Each wall is flat, endless, passes through zero and stands at right angles to its row. A trip goes straight from one point to another. Which walls does it cross, in order?

Walls:
(1): [ 4.9  2.5 -2.0]
(2): [-3.4 -0.4 -0.3]
(3): [-5.8 -4.8 -4.2]
(4): [-7.1  1.2  7.4]
(5): [ 1.4 -4.7 -1.4]
Trips:
[-8.4  2.2  5.4] to [-6.4 -7.9  4.2] -> 5
[-4.1  1.0  0.9] to [ 1.4 -3.4 -7.2] -> 5, 4, 1, 2
[2.7 0.2 0.7] to [ 6.3 -1.1  3.4] -> none

Walls:
(1): [ 0.7  3.4  5.2  5.3 -5.0  7.0]
(2): [ 8.0  0.0  5.4 -3.2 -8.9  0.5]
(3): [-1.1 -6.0  4.0  3.5 -0.2  0.9]
(4): [-3.9 -0.6  3.9  2.1 -0.5 -1.7]
(5): [-2.6  5.4  0.6 -1.0  4.0 -3.2]
Trips:
[12.2  3.0 -0.8  3.5  2.1 -0.2] to [-4.5 -1.0 -0.1  2.4  0.7  4.8] -> 3, 2, 4
[ 2.8 -1.2  4.2  2.3  0.4  1.0] to [ 6.9  0.7  1.0  4.3 -3.1 -3.4] -> 4
[ 2.1  7.2  7.8 -6.9  3.8 -2.4] to [-1.0 -6.5  2.4  7.4 -5.7 13.3] -> 1, 3, 5

Walls:
(1): [ 1.5 -6.1  2.4  1.7  0.9 -1.5  5.5 -3.7  4.6]
(2): [-0.2 -3.0  1.9  0.8  2.7 -3.3  0.2  7.7  2.8]
(3): [-6.2  5.0  2.1  4.2  7.7  1.3 -0.3 -2.2  5.9]
(4): [ 0.0  1.8  7.9 -0.4 -5.7 -2.5  2.3 -3.4  4.4]
Trips:
[-5.4  0.8 -0.8 -5.2  1.7  3.6 -3.5  6.5  5.6] to [ -2.1   2.3  -0.6 -11.2   6.3   4.2   0.6  -0.7  -1.7] -> 2
[ 0.4 -2.6 -1.3 -0.6 -6.5 -0.3 -2.1 -3.0  2.3] to [ 2.6  7.2 -3.7 -1.5  3.2 -4.1 -1.4 -1.5 -6.7] -> 1, 4
[ 7.3 -3.7  5.8  0.7 -3.0 -1.0  0.0 11.6  4.6] to [-1.9 -0.4 -0.3  2.8  1.0 -0.2 -1.5  1.4  0.7] -> 3, 4, 1
[ 8.9 -1.6  2.4  4.0  0.0 -6.7  5.8 -5.8 -0.5] to [ 1.8 -1.5 -0.7 -4.9 -1.7  1.2 -0.8 -1.6 -8.9] -> 4, 1
[ 2.8 -1.2 -5.0 -2.2  0.8 -3.4 -3.2  0.4  4.4] to [-5.2  6.0 -1.3  9.5  2.2  4.9 -3.7 -3.3 -3.3] -> 1, 3, 2
[-0.1  4.0 -9.2  3.1  6.0  1.8  0.6 -4.9 -2.9] to [-2.1  5.4  1.2  8.0 -0.3  1.8  1.3 -9.0  3.4] -> 1, 4
[-3.8 -9.5  5.0 -4.7  6.0  2.1  4.4 -5.2 -5.5] to [-7.4  3.1 -2.1 -1.0  2.8 -5.1  1.8 -1.2  3.6] -> 3, 2, 4
[ 1.7 -0.5  3.6  1.3  5.7  1.6  0.9  2.8  1.9] to [ 1.0 -0.5 -0.3  5.4 -4.9  3.1 -5.1  3.0  0.7] -> 1, 3
[ 0.1 -1.0  7.2  2.3  0.5  6.8 -2.9 -2.2 -1.6] to [ 0.8  1.7 -4.6  1.8  3.9 -1.8  4.0  5.2 -2.3] -> 1, 4, 2
[ 2.6  9.4 -3.3  0.5  6.2 -5.6  4.2  7.9  0.6] to [-17.2   4.0   1.9  -5.3   8.3   8.0   8.8   0.9   0.8] -> 2

Walls:
(1): [-4.8 -4.3 -2.6  4.6 -0.8  8.8  2.7  4.9  4.8  0.4  0.1 -1.1]
(2): [-1.5  3.2 -8.9 -5.1  5.9  6.8 -2.3  7.0 -7.1 -1.2 -2.5 -0.2]
(3): [-2.2  0.1 -9.3 -0.9 -5.8  0.7  1.6 -2.5 -7.9  7.1 -4.5  2.9]
(4): [-1.9 -5.7 -3.9  1.1 -4.7  0.0 -0.7  9.7 -1.9  1.1 -2.8  6.0]
Trips:
[-0.9 -2.0 -6.6 -3.0  6.2 -6.8 -2.3 -3.8  2.9 -3.1 -3.1  2.9] to [ 0.4 -1.9 -4.5 -4.4 -6.7 -3.2 -0.4  6.9 -5.5 -3.4 -0.5  2.6] -> 4
[ 1.7 -7.1 -7.6 -5.5  5.7  4.8 -3.7 -9.6  1.9 -5.3  4.1  0.6] to [-6.4 -3.1 -2.2 -4.1 -3.2  0.9  6.5 -2.2  0.2 -2.0 -3.8 -0.7] -> 3, 4
[  6.2   4.8  -5.4  -1.7  -1.6   4.6 -12.4  -3.0  -1.3  -2.8   0.5   1.5] to [  4.0   2.4  -0.8  -1.4   0.5   4.0   1.9  -9.9   0.3 -12.9   8.2  -0.2] -> 3, 2
[ 2.5  6.1  9.3 -8.3 -0.9  3.9 -0.1 -1.1 -5.7 -0.3  0.2 -5.8] to [ 6.2  1.0 -4.6  6.2  2.6 -3.2  2.2 -3.9  9.6 -2.7  1.1 -2.1] -> 2, 1
[-3.5 -3.2 -7.0 -6.4 -6.0  0.6 -7.7 -9.4  3.9  0.8  5.7  6.7] to [ 1.4 -2.2 -2.8 12.7 -0.6 -3.0  1.3 -0.5  1.2 -2.3  5.2  1.7] -> 1, 3
[ 2.7 -5.9  5.9 -7.3  3.1 -8.5 -1.8  2.5 -5.2 -0.2  9.1  2.9] to [ 3.2  2.7 -2.6 -0.8 -0.3 12.0 -2.4  1.4  5.9  2.1  5.0  0.7] -> 2, 4, 1
[-3.5  4.5  3.3 -1.9  6.7 -4.2 -5.6  1.0  3.4 -1.8 -1.8  3.3] to [-4.2  0.1  8.4 -4.0 -3.0 10.1 -1.5 -0.3 -4.2 -0.1 -2.1 -1.4] -> 1
[ 7.0  1.2  1.1  9.4  3.1  3.1 -1.2  1.4 -1.6  3.9  0.7 -1.1] to [ 5.7 -4.1 -1.3  4.6 -6.7 -3.2  4.3 -3.0  5.8  2.0 -4.4  0.6] -> 4, 3
[  0.9  -4.6   0.7   1.7  -1.3  -1.6  -4.4  -1.0   6.7 -10.5  -0.1  -1.1] to [ 1.2  2.4 -4.7 -1.3  3.7  3.1 -0.6  1.2  6.9 -1.1  2.0  2.7] -> 2

Walls:
(1): [ -2.6  -3.2  -4.2   3.7   9.0  -4.3 -10.7   3.2   0.3  -8.0   3.0   2.7
  -4.0   0.7   3.3   5.4   0.7  -7.8]
(2): [ -6.7 -10.6   3.2   5.7   4.1  -7.9   7.7  -0.6   0.8   9.3  -3.0   8.8
   3.7  -2.4   3.9   0.9   4.8   5.9]
(3): [ 7.4  4.7  6.1 -1.0  3.3  0.1 -3.1 -0.5  0.3 -1.8 -1.0  0.3 -7.5 -3.1
  6.9 -3.2 -0.6 -7.9]
(4): [ 7.9  2.8  9.3  3.1  2.2 -0.5 -4.7  0.0 -0.7 -8.6 -2.1  8.4 -5.4 -4.5
  1.4 -6.2  7.1 -0.8]
(5): [ 3.8 -0.9  0.6  2.8 -1.7  2.8 11.3  6.7 -4.2  2.0 -7.4  1.8 -8.2  7.2
  6.9  4.4 -1.9  2.2]
(6): [ 4.8 -6.5 -0.1  1.8 -2.0 -4.7 -5.9  3.5  1.3 -2.8 -3.1 -1.7 -0.8 -3.6
 -6.0 -2.0  3.2  2.3]
(7): [ 2.8 -3.5  4.8 -0.6 -0.8  2.8 -5.6  4.1  0.9  6.6 -1.3 -2.7 -5.4 -2.8
  6.3  9.3  9.8 -5.3]
(8): [-2.1  6.5  0.8 -8.2  2.0  6.6  0.5 -1.2  1.5  2.3 -8.5  1.9 -1.4 -4.9
  3.8 -2.2  0.1 -1.4]
(9): [  5.7  -2.8  -2.2   2.9   9.2  -1.0  -3.3  -2.0   4.0   4.9   4.1  -1.8
   0.3   1.6  -2.2 -10.0   3.3   0.8]
(10): [ 0.5 -0.8 -8.5 -2.4  9.0 -2.5  1.4 -5.0 -4.1 -5.2  9.4  6.2 -6.2  0.0
 -0.5  0.5  7.4 -4.0]
(11): [ 0.9 -0.7  1.5  1.6 -0.7  4.4  7.8  1.5 -5.0  0.7 -4.2 -0.1 -1.3  1.4
  6.5 -1.4 -2.0  5.2]
(12): [ 1.4 -0.2 -5.3 -4.9  6.0  1.5 -1.3 -4.7 -1.9  5.6 -2.2  2.6  7.2  6.9
  5.4 -3.0 -0.4  3.3]
Trips:
[-0.3 -0.7  0.1 -2.7 -3.8  5.6  6.1 -9.4  1.4 -0.1 -5.7 -8.4  1.3 -1.2
  6.6 -2.3  3.4 -4.2] to [-5.7  2.0 -2.8 -6.3  5.8 -7.2 10.6 -3.5  0.6  3.0 -5.0  3.6  2.2 -9.5
  8.6 -7.7 -1.6 -2.3] -> 2, 7, 10, 9
[-1.4 -1.6 -6.6  1.6 -1.2  8.8  1.9 -0.2 -3.4 -1.4  3.0 -1.7 -3.5  5.2
  4.8  7.2  0.4  0.0] to [ 1.2  3.3  0.1 -5.1  4.2  2.2 -0.6  3.9  2.2  3.5  2.1 -4.8  0.5 -1.7
  4.8  2.5 -6.9  1.2] -> 8, 3, 10, 1
[-2.0 -2.8 -5.2 -1.4 -2.8  2.9  4.7  3.4  1.2 -2.9  5.0  2.1  7.0  4.8
 -3.8 -4.2 -1.9  0.7] to [-7.6  2.7 -2.4 -0.2 -1.3  2.8  1.1 -4.3 -8.3  2.0  8.7 -4.5 -1.1 -3.9
 -5.2 11.6  8.5 -2.8] -> 11, 9, 12, 7, 1
[ -2.9   1.8   1.7   3.8   2.8  -4.7  -2.0   3.2   0.9   3.1   3.8  -1.4
  -7.8   9.9 -12.5   3.6  -1.0   1.2] to [-3.5  2.0 -3.2  5.3 -1.8  1.4  4.0  4.2  8.5 -0.8  1.5  1.5  1.8 -5.4
  2.6 -3.5 -0.4  5.8] -> 2, 10, 1, 11, 5, 6, 8

Walls:
(1): [ 3.3  1.4  0.6  0.4  0.4 -8.3  5.3  3.5  1.9  4.0  5.2  8.7  1.9  0.9
  3.4  7.7 -5.0  1.0 -2.4 10.6  2.5  6.2  6.7 -8.6]
(2): [-5.9 -4.0  0.9  8.6  7.7 -4.6 -6.1  4.0 -2.9 -4.4  0.4  2.9  6.4  3.7
  3.1 -0.8 -0.9 -2.9  1.7  2.2 -1.9  1.6 -2.2 -8.1]
(3): [-0.6  3.4  4.2 -6.0 -3.6  3.7 -1.7 -0.6  2.1 -4.6 -0.3 -8.7 -4.2  2.6
 -0.6  0.1  2.9  0.7 -3.0  3.2  1.2  7.1  0.4 -2.9]
(4): [ 2.0 -6.2 -3.6  1.5 -0.3 -4.8  2.2 -0.2  4.5  1.1  9.9 -6.1  2.0 -1.1
  4.9 -4.3 -1.7 -0.8 -0.5  5.5 -5.6 -8.0  1.6 -2.0]
(5): [  1.0  -4.5  -3.7  -5.5  -0.6  -5.0  -3.6  -2.5  -2.1  -1.1   2.8   0.8
   2.2  -2.5  -6.8  -3.4  -1.2   2.4   6.3   6.8   2.0  -6.0 -10.4  -6.2]
(6): [ 7.0  1.8  1.0 -4.0  6.9  3.0 -7.1 -2.1 -1.4  1.4 -5.3  3.7 -1.7 -2.6
 -1.6 -0.6 -4.3 -8.8  1.0 -0.6  3.4  7.8  5.6  6.7]
(7): [ 1.1 -6.5  3.4 -2.2  1.3  2.7 -1.4 -1.1  4.2 -4.8 -0.3 -5.6 -9.0 -3.5
  8.6 -4.9 -1.4  0.2  0.1 -5.0  2.4  6.1  2.8  0.0]
(8): [-1.4 -0.5 -2.3  2.9  0.8 -8.6 -2.8  5.2 -5.5  4.9  2.1 -4.0  6.7  0.8
 -0.9  4.2 -0.7 -5.0 -5.6  2.4  5.8 -5.7  6.9 -1.3]
(9): [  3.9   6.8   0.5   1.0   1.8   2.5 -10.7  -3.7  12.9   1.4  -0.1   5.1
  -3.3  -1.9  -3.5   0.8   2.6  -1.1  -2.2  -0.8   1.1   1.5  -6.2   1.5]
(10): [-0.2 -3.3  3.3 -3.1 -8.0 -4.9  4.1  6.6  2.8 -0.7 -3.5  0.0 -0.8 -3.8
  6.3 -3.2  4.8  1.4  0.6  1.8 -2.3  0.7  4.1  5.0]
(11): [-1.0 -1.0 -6.8 -4.1  7.3 -1.4 -9.6 -1.5  1.9 -0.8  3.4  2.5  8.2 -7.9
  0.2  9.5 -1.8  0.7 -3.2 -0.7  0.0 -7.0  5.2  0.6]
Trips:
[  2.8  -4.5  -7.6  -0.5   3.2  -4.7  -1.7   1.0 -10.8  -3.3  -2.6   1.3
  -3.0  -6.1  -2.4  -2.2   5.7   5.6  -0.3   7.3   0.9  -4.4  -6.6  -5.5] to [-11.2  -0.5  -2.2   2.2   1.5   1.5  -4.5  -1.8  -1.8  -6.3   5.6   5.6
  -4.5  -6.5   1.0  -2.9   0.7  -3.0  -7.9  -7.3  -5.7   1.8  -7.7  -4.0] -> 8, 9, 7, 4
[ 5.6  0.2  8.6 -2.3 -6.4  5.9 -1.9  4.3 -3.9  4.4 -2.2  2.7 -9.2  7.2
  2.6 -1.0 -1.3  2.9 -4.5 -0.7 -1.7  5.4  5.3 -0.2] to [ 4.8  7.4 -1.0  1.9 -5.8  1.8  5.9 -2.8 -5.4 -5.0  6.6 -1.2  2.3 -1.2
 -1.6  2.7  3.0  0.5  4.3  3.3  6.5 -5.6 -1.2 -6.2] -> 6, 7, 10, 5, 8, 4
[ 5.6 -3.4  2.7  6.7 -1.4  4.7 -5.4  5.6  4.4  9.2 -9.5 -0.2 -4.3 -0.9
  1.8  0.1 -5.1 -0.5 -3.2  0.9  1.4  0.2  3.3 -2.0] to [  1.4   3.7   2.6  -4.8   1.8   1.6   2.7   4.0 -14.2   0.0  -4.8   5.2
   4.2  -2.5   0.7   2.6   0.1  -5.2   2.2   1.6   0.1   9.2  -1.0  -6.9] -> 2, 9, 3, 7, 10, 5
